Each row of a before or after table is a point. One or more steps were done to the points. Then noise was added and the rows were shuffled. The steps act on columns, c1 being the first. Name the steps. A step turns or swaps two columns, mirrors them in a line or flattens them onto one, adds a multiple of one to another, or multiplies or shifts one. Angles are multiples of 10 degrees, from the lower column toward the higher: turns from -170 to 170, lines from 10 to 170 but not 90. Use the fewest steps. Two steps may share a column if one is a turn and the other turns, adds or multiplies; they go together, in the order done. Otherwise the lowest column goes first.

Before (13 x 2)
[[-10, 12],
[27, -12],
[-6, -13],
[-60, -19],
[-51, -14],
[6, -10],
[16, -19],
[-36, 3],
[-34, 12],
[16, 10],
[50, 0],
[-13, -14],
[10, -11]]
After (13 x 2)
[[-19, -59],
[1, -36],
[-12, 10],
[11, -9],
[13, -34],
[-14, -13],
[2, 49],
[-18, 17],
[-13, 26],
[-8, 7],
[-13, -7],
[11, 16],
[-15, -52]]
Steps: swap c1 and c2

Before (10 x 4)
[[-3, -13, -29, 16],
[-4, -24, -4, 15],
[16, 14, 60, -15],
[-18, 2, 0, 7],
[13, -13, -14, -3],
[8, -7, -21, 9],
[-12, 21, 15, -17],
[-11, 12, -22, 29],
[6, 3, 15, 1],
[13, -17, -12, -8]]
After (10 x 4)
[[10, -9, 14, 15],
[15, -18, -3, 14],
[14, -12, 2, 16],
[-1, -13, 22, 20],
[-11, 11, 36, 12],
[8, 0, -4, -14],
[-4, -23, 15, -3],
[-10, 19, -19, -9],
[17, 13, -34, -50],
[-16, 0, 7, -2]]
Steps: turn c3 and c4 by -110 degrees

Before (8 x 8)
[[-18, -4, 48, 36, 7, -37, 7, -2],
[-29, -4, 24, 17, -28, -15, 19, 23],
[-55, -18, -20, 14, 8, -18, -44, -26],
[-11, 11, 42, 3, -4, -31, -14, -13],
[-25, 10, 30, 25, -2, -2, 7, -18],
[-19, -52, -6, -13, -20, -2, 50, -11],
[-6, -17, 11, 26, -24, -21, -4, -30],
[-3, -35, -40, -7, -14, -4, 60, 7]]
After (8 x 8)
[[-6, 10, 13, -3, -31, -14, -25, -29],
[-30, -8, 25, -3, -58, -12, -34, 24],
[-25, 0, 31, 0, -28, -1, -22, -19],
[-54, 39, -20, -3, -47, -16, 17, -28],
[-18, -33, -7, -3, -41, -4, -60, -12],
[-5, -59, -39, -2, -18, -2, -15, 8],
[-18, 12, 46, -6, -11, -32, -53, -3],
[-12, 25, 43, -6, -16, -31, -23, -13]]
Steps: add 1 times c1 to c5; add -1 times c3 to c2; turn c2 and c7 by 110 degrees; flatten c4 and c6 onto the line at 80 degrees

Before (10 x 11)
[[-24, 22, 28, -39, -38, -9, -4, 7, -11, -5, 29],
[13, -14, -4, 0, 8, 22, 22, 12, -1, 2, -27],
[27, 10, -7, -18, -9, 23, -21, -15, 50, -11, 9],
[-13, -23, 44, 16, -44, 24, 21, -24, -7, -3, 22],
[-19, -30, 7, -38, -7, -10, -16, 7, -6, -21, -14],
[28, -5, -3, 11, -28, -5, -13, 3, 5, -21, -6],
[-2, -13, -5, -14, -4, -20, 31, 17, -1, 2, 11],
[-6, -10, 34, 12, 8, 21, -12, 15, 5, -18, -7],
[-23, 14, 6, -35, -27, -24, 3, 0, 18, -16, -10],
[-4, 22, 16, 12, 0, 34, -14, -32, 12, -52, -7]]
After (10 x 11)
[[-13, -29, -60, 40, -23, 34, 28, 17, -6, -3, 21],
[27, -7, 8, 25, -16, 0, -5, -13, 5, -21, -6],
[-4, 28, -60, -4, -13, 4, 29, -19, 13, -51, -7],
[-3, -16, 34, 5, 13, 2, -11, 34, 0, 1, 11],
[28, 12, -29, 12, 15, -13, 10, -23, 50, -10, 8],
[-24, 29, -2, 46, 33, 28, -7, -1, -10, -6, 29],
[-22, 18, 32, 33, 30, 15, 0, 3, 18, -15, -9],
[-6, -13, -49, -10, -11, 25, -17, -8, 5, -18, -7],
[13, -19, -31, -8, 2, -12, -8, 24, 0, 2, -27],
[-18, -39, 11, 14, 36, 10, -11, -15, -6, -21, -15]]
Steps: multiply c2 by 1.3; turn c3 and c6 by 110 degrees; multiply c3 by 1.6; mirror c4 and c5 in the line at 130 degrees; turn c7 and c8 by 80 degrees

Before (12 x 14)
[[18, -10, 27, 8, 0, -7, 20, -17, 7, 9, 25, 8, 35, 25],
[-13, 7, -3, -11, -9, -6, -1, 6, -44, 23, -7, -9, -1, 7],
[-28, -9, 3, -2, 10, -3, -34, 0, 6, 13, 8, -12, 25, 4],
[11, -12, -8, 13, 0, 8, -31, 16, 4, 23, 1, 21, 42, -15],
[18, 27, -14, -18, 24, 6, -30, -5, 13, -9, 6, 16, -17, 28],
[-26, 16, -4, -3, -34, 6, -8, -14, -12, 16, 30, 17, 26, -20],
[-21, -21, -9, -31, -20, -37, -26, 18, -16, 19, 32, -9, 5, 21],
[19, 30, -31, -23, 8, -25, 0, 18, -29, 5, 0, -28, 29, -18],
[-22, 27, -16, -33, -23, -31, 4, -32, 0, -8, -11, 32, 7, -29],
[17, -16, 18, 9, -33, -19, -1, -20, -15, -20, -14, -12, -14, -16],
[16, -6, 5, 16, 21, -22, -21, -16, -44, -16, 20, -10, 35, -10],
[-39, 11, -29, -7, 24, -19, 13, -15, -23, -20, 20, -14, -13, -14]]
After (12 x 14)
[[-26, 14, -9, -3, -34, -13, -6, -16, 23, 6, 37, 8, 9, -29],
[10, -14, 8, 13, -1, -19, -31, 13, 38, 27, -9, 10, 23, -15],
[16, -22, -21, 11, -34, 24, 0, -22, -18, -11, -30, 3, -2, -12],
[17, 28, 16, -18, 24, -14, -30, -6, -6, -6, 23, 9, -18, 23],
[16, 28, -16, -26, 10, 39, -1, 22, 47, 9, -8, -7, -11, -17],
[-23, 27, 9, -34, -20, 4, 0, -32, 14, -15, -30, 46, -6, -26],
[-21, -21, -11, -29, -19, 34, -26, 18, 15, 10, 60, 15, -7, 8],
[15, -7, -42, 15, 20, 22, -21, -18, 31, -12, 21, 5, 13, -17],
[18, -9, 0, 8, -1, 1, 20, -16, 12, 14, 53, 11, 47, 16],
[-13, 9, -42, -11, -11, 14, -2, 6, 10, 19, -6, -2, -16, 11],
[-29, -8, 6, -3, 9, 8, -33, 0, 17, 6, 15, -8, 21, 2],
[-39, 11, -13, -6, 24, 22, 13, -15, 11, -32, 24, 0, -35, -17]]
Steps: add 0.3 times c1 to c10; turn c3 and c9 by -110 degrees; turn c9 and c13 by -50 degrees; mirror c6 and c12 in the line at 110 degrees; turn c11 and c14 by -20 degrees; multiply c11 by 1.6

Before (9 x 24)
[[8, -27, 27, 6, -14, 42, -33, -18, -32, 12, -31, 24, 1, -24, 41, -6, -22, 42, -6, 35, -20, 1, -4, -12],
[-3, 1, 15, 24, 23, 36, 19, -21, 42, 28, -3, 5, 5, 15, -36, -15, 28, -12, 24, -5, -2, -4, -9, 19],
[26, -36, -18, -60, -38, -11, -10, -10, -12, 4, 13, -29, -10, 1, -5, -8, 11, -18, 21, 4, 8, -45, 3, -16],
[38, -8, 16, -10, 26, 4, -20, 42, 28, -45, -24, -43, -6, 18, -33, 4, 58, 17, 13, -6, -14, -53, -35, 0],
[31, 0, 6, -9, -3, -22, -48, -51, -23, -11, -12, 8, -36, -20, 2, -5, 18, 31, 3, 2, 7, -23, -36, 45],
[23, 1, -8, 7, -2, 9, -35, -13, 13, -26, 21, -13, 1, -19, -3, 4, -47, 18, -7, 2, -26, 35, -18, 40],
[39, 28, 9, -45, 12, -11, -24, -7, 2, 33, 25, -23, 2, 7, -5, 17, -11, -7, 29, -17, 36, -17, 56, 11],
[6, -22, 12, -22, -36, 1, 10, 28, 14, -11, 4, -9, 11, -44, -3, -21, 1, 19, 34, 12, 33, -33, 11, -31],
[35, -24, 33, -41, 35, -46, -19, -13, 2, -27, -12, 22, -2, -3, -26, 4, -16, 7, -17, -9, -52, -19, -16, -51]]
After (9 x 24)
[[12, 1, 15, 24, 20, 27, 20, -21, 50, 28, -4, 23, 5, 4, -36, -15, 4, -11, 8, 5, -2, -4, -14, 18],
[-26, 2, -8, 7, -1, 23, -36, -13, -12, -26, 21, -12, 2, 23, -3, 4, -46, 18, 8, -2, -26, 35, -2, 40],
[-29, -24, 34, -41, 36, -41, -19, -12, -7, -26, -12, -4, -2, 15, -27, 4, -14, 6, -27, 10, -53, -20, -20, -50],
[-40, 29, 9, -45, 17, -8, -24, -6, -4, 32, 25, 13, 2, -55, -4, 17, -12, -7, 34, 17, 36, -18, -7, 12],
[-20, -8, 16, -11, 27, -13, -20, 42, 53, -46, -24, -10, -6, 27, -33, 4, 38, 16, 45, 6, -14, -53, -44, -1],
[-23, -36, -18, -61, -41, -15, -10, -10, -5, 4, 13, 4, -10, -3, -5, -7, 16, -17, 35, -5, 7, -45, -14, -15],
[-28, -21, 13, -22, -42, 2, 11, 29, 13, -11, 4, 24, 12, 5, -4, -21, -6, 19, 26, -12, 33, -33, 36, -30],
[-17, -27, 27, 6, -17, 49, -34, -19, -40, 13, -31, 6, 0, 12, 41, -6, -3, 41, -24, -35, -20, 2, 15, -12],
[-30, -1, 5, -10, -5, -28, -50, -49, -11, -10, -13, 6, -36, 40, 2, -5, 27, 30, -6, -2, 7, -24, -9, 44]]
Steps: turn c14 and c23 by 110 degrees; turn c1 and c23 by -150 degrees; add 0.3 times c16 to c5; add -0.3 times c17 to c6; turn c9 and c17 by -30 degrees; turn c12 and c19 by -60 degrees; multiply c20 by -1

Before (14 x 48)
[[17, -13, -20, 9, -2, 8, 4, 9, -3, -9, -13, -7, 3, -4, -14, 5, -4, 29, 12, -16, -14, 23, 6, -1, -10, -12, 12, 13, -7, 10, 0, -11, -7, -16, -12, -3, -9, -6, -9, 4, -2, -11, 9, 1, -4, -1, -8, 16],
[13, 0, -16, 27, 6, 5, 6, -5, -4, -1, -15, 10, 0, -4, 14, -18, 6, -14, 15, -16, 2, 5, -9, 11, -6, -10, 9, 1, 0, -3, 0, -8, 0, 14, 14, 15, 40, -4, 43, -8, -1, -3, -8, 19, 1, 12, -8, -5],
[-38, -8, 2, -3, -1, -5, 1, -13, -12, -12, 4, -13, -19, 9, -1, 1, -5, -15, -30, -13, 11, -8, -4, 1, -15, -3, 5, 6, -8, 15, 14, -5, -3, -1, 8, 8, -16, -10, -9, -11, -10, -8, -5, 21, -1, 32, -9, 7],
[10, 18, 4, -4, -2, 0, 7, -3, 3, 28, 3, -20, 2, -6, -8, -18, 8, -15, 12, -2, 10, -2, 3, 12, -4, 1, -1, 19, -3, 4, 12, 5, -7, 17, -9, 16, -2, -6, 4, -7, 6, 8, 7, 16, 1, 8, 3, 20],
[16, -11, 4, -1, -4, 7, -18, 1, -8, 5, -2, -13, 7, -7, 11, -13, -4, 12, 6, -6, -16, 9, -41, -9, -16, -3, 2, 11, 6, -10, 19, -3, -2, 11, -29, -5, -14, -3, -7, 6, 2, -8, 1, 4, -2, 2, -7, 1],
[-1, -6, -15, 0, 7, 0, 8, -2, 0, 0, -9, 1, -1, 1, 0, -6, 8, 33, 11, -4, -5, -6, 7, 12, 26, 3, -9, 8, -9, 12, 8, -4, -2, 20, 1, -3, -16, -7, -1, 10, 2, -5, -3, 2, -8, 11, -5, 1],
[-7, -4, -4, 7, 4, 5, 8, 6, -5, -6, -32, -10, -1, -6, -2, -15, -1, -15, 13, -15, 8, 17, 11, -3, -6, -14, -1, 16, -10, -7, 2, 16, -1, 20, 16, 3, 60, 7, -7, -10, -14, -4, 2, 9, -1, 38, -8, 14],
[10, -1, -6, 8, 7, -4, 6, -9, 59, -11, -4, 3, 6, 7, 13, -18, 14, -15, 0, -10, 5, 17, 10, 13, 6, -4, -7, 15, -6, -6, 4, 3, 7, 18, 18, -3, -13, -10, 4, 6, 0, 3, -8, 6, 4, -1, -7, -4],
[8, -15, -15, -6, 6, -19, 9, -6, 6, 27, -27, 11, -4, -8, 4, -14, -1, -6, 16, -16, -3, 13, 4, -3, -9, -14, 3, 18, 5, -11, -2, -12, -6, 18, 17, -5, -13, 22, 1, 12, -18, 8, -4, 17, 1, 2, -4, 1],
[17, 1, 3, -2, 1, -7, 5, -3, -10, -8, 3, 0, -4, 22, -4, -8, 10, -16, 15, 31, -1, -4, 5, -6, -14, -8, 0, -24, 20, -6, 2, 5, 1, 21, 15, 7, -11, 1, -8, -3, 7, -7, 10, 13, 3, 4, -7, 15],
[12, 2, -15, -5, 6, 4, 7, -10, -2, -9, -3, 12, 1, -8, -8, -16, 23, -4, 12, -6, -32, -5, 10, 11, -13, 21, -6, -1, -2, -9, 5, -10, 3, 13, 10, -5, -11, -6, -1, -1, 1, 11, -9, -4, -4, 0, -4, -5],
[17, 14, -1, -2, -11, -13, -14, 22, -9, -11, -12, -9, -8, -8, 3, -7, 1, -4, 12, -8, 3, -5, 0, -3, -9, -14, 4, -16, -1, -10, -4, 8, -26, 5, -19, 42, -4, -3, -7, -9, 4, -12, 1, 12, 5, -3, 10, -3],
[10, -2, 0, -6, 2, -8, -2, -11, 5, -2, -6, 9, -22, 13, 10, 13, 1, -8, 17, -3, 4, 4, -6, -15, 5, -8, 12, 9, 57, -5, 38, 6, 5, 2, 14, 6, -12, -10, 25, 13, -8, 4, 8, 13, -3, 5, 3, -4],
[-5, 28, -10, -3, 0, 5, 8, 12, -10, -7, -6, 5, 3, -3, 6, -17, 15, -5, 21, 12, 7, -5, 11, 10, -11, -10, -7, 20, 20, -2, 3, -15, -5, 12, 18, 1, 0, -8, -9, -7, 1, 19, 10, -6, -3, 13, -2, 6]]
After (14 x 48)
[[8, -15, -15, -6, 6, -20, 10, -6, 6, 27, -27, 10, -4, -8, 4, -14, -1, -6, 16, 0, -2, 13, 4, -4, -9, -14, 3, 18, 5, -33, -1, -12, -6, 18, 17, -4, -13, 22, 1, 12, -18, 8, 17, 17, 3, 2, -3, 1],
[13, 0, -16, 27, 6, 5, 6, -5, -4, -1, -15, 10, 0, -4, 14, -18, 6, -14, 16, -2, 1, 5, -9, 11, -6, -11, 8, 1, 0, -9, 0, -9, 0, 14, 14, 15, 40, -4, 43, -8, -1, -3, 18, 18, 3, 12, -5, -6],
[10, -1, -5, 8, 7, -4, 6, -9, 59, -11, -3, 3, 6, 7, 13, -18, 15, -15, 0, -2, 5, 17, 10, 13, 6, -4, -7, 15, -6, -19, 4, 3, 7, 18, 18, -3, -13, -10, 4, 6, 0, 3, 11, 6, 12, -1, -5, -4],
[12, 2, -15, -5, 6, 4, 7, -10, -2, -9, -3, 12, 0, -8, -7, -15, 23, -4, 12, -5, -32, -5, 10, 11, -13, 21, -6, -1, -2, -26, 5, -10, 3, 13, 10, -5, -11, -6, -1, -1, 1, 11, 8, -4, -12, 0, -3, -5],
[10, 18, 4, -5, -2, 0, 8, -3, 3, 28, 3, -20, 3, -6, -8, -17, 8, -16, 12, 5, 10, -2, 3, 12, -4, 1, -1, 19, -3, 12, 12, 5, -7, 17, -9, 16, -2, -6, 4, -7, 6, 8, 0, 16, 3, 8, 2, 19],
[-7, -4, -4, 7, 4, 5, 8, 6, -5, -6, -31, -11, -1, -6, -2, -15, -1, -15, 13, 7, 8, 16, 11, -3, -6, -15, -1, 16, -11, -21, 2, 16, -1, 20, 16, 3, 60, 7, -7, -10, -14, -4, 14, 9, -3, 38, -5, 14],
[-39, -8, 2, -3, -1, -6, 1, -13, -12, -12, 4, -13, -19, 9, -1, 1, -5, -15, -31, -1, 11, -8, -4, 1, -15, -4, 5, 6, -8, 45, 15, -5, -3, -1, 8, 7, -16, -10, -9, -10, -10, -7, 14, 21, -3, 32, -7, 7],
[16, -11, 4, -1, -4, 7, -18, 1, -8, 5, -2, -13, 7, -7, 11, -13, -4, 12, 6, 2, -16, 9, -41, -10, -16, -3, 2, 11, 6, -30, 20, -3, -2, 11, -29, -5, -14, -3, -7, 7, 3, -8, 5, 4, -6, 2, -4, 1],
[17, 14, -2, -2, -11, -13, -14, 22, -9, -11, -12, -9, -8, -8, 3, -7, 1, -4, 12, -4, 3, -5, 0, -3, -9, -14, 4, -16, -1, -30, -4, 7, -26, 5, -19, 42, -3, -3, -7, -9, 4, -12, 10, 12, 14, -3, 7, -3],
[-5, 28, -10, -3, 0, 5, 8, 12, -10, -7, -6, 5, 4, -3, 6, -16, 15, -5, 21, 4, 7, -5, 11, 10, -11, -10, -7, 20, 20, -5, 3, -15, -4, 12, 18, 1, 0, -8, -9, -7, 1, 19, -14, -6, -9, 13, -1, 6],
[10, -2, 0, -6, 2, -7, -3, -11, 5, -2, -6, 9, -22, 13, 10, 13, 1, -9, 17, 10, 4, 4, -6, -15, 5, -8, 12, 8, 57, -15, 38, 6, 5, 2, 14, 6, -12, -10, 25, 13, -7, 3, 0, 13, -10, 6, 2, -4],
[-1, -6, -15, 0, 7, 0, 8, -2, 0, 0, -9, 1, -1, 1, 0, -6, 8, 33, 11, -2, -5, -6, 7, 12, 26, 3, -9, 8, -9, 36, 8, -4, -1, 20, 2, -3, -16, -7, -1, 11, 2, -5, 5, 2, -24, 11, -3, 1],
[17, 1, 3, -2, 1, -7, 5, -3, -10, -8, 3, 0, -4, 22, -5, -8, 10, -16, 15, -1, -1, -4, 5, -6, -14, -8, 0, -24, 20, -18, 2, 5, 1, 21, 15, 7, -11, 1, -9, -3, 7, -7, -33, 13, 9, 4, -5, 16],
[17, -13, -20, 9, -2, 8, 5, 9, -3, -9, -13, -7, 3, -4, -14, 5, -4, 29, 12, 12, -14, 24, 6, -1, -10, -12, 12, 13, -7, 30, 0, -11, -7, -16, -12, -3, -10, -6, -9, 4, -2, -11, 13, 1, -13, -1, -6, 16]]
Steps: add 0.3 times c33 to c43; turn c20 and c43 by -110 degrees; multiply c30 by 3; multiply c45 by 3; multiply c47 by 0.7
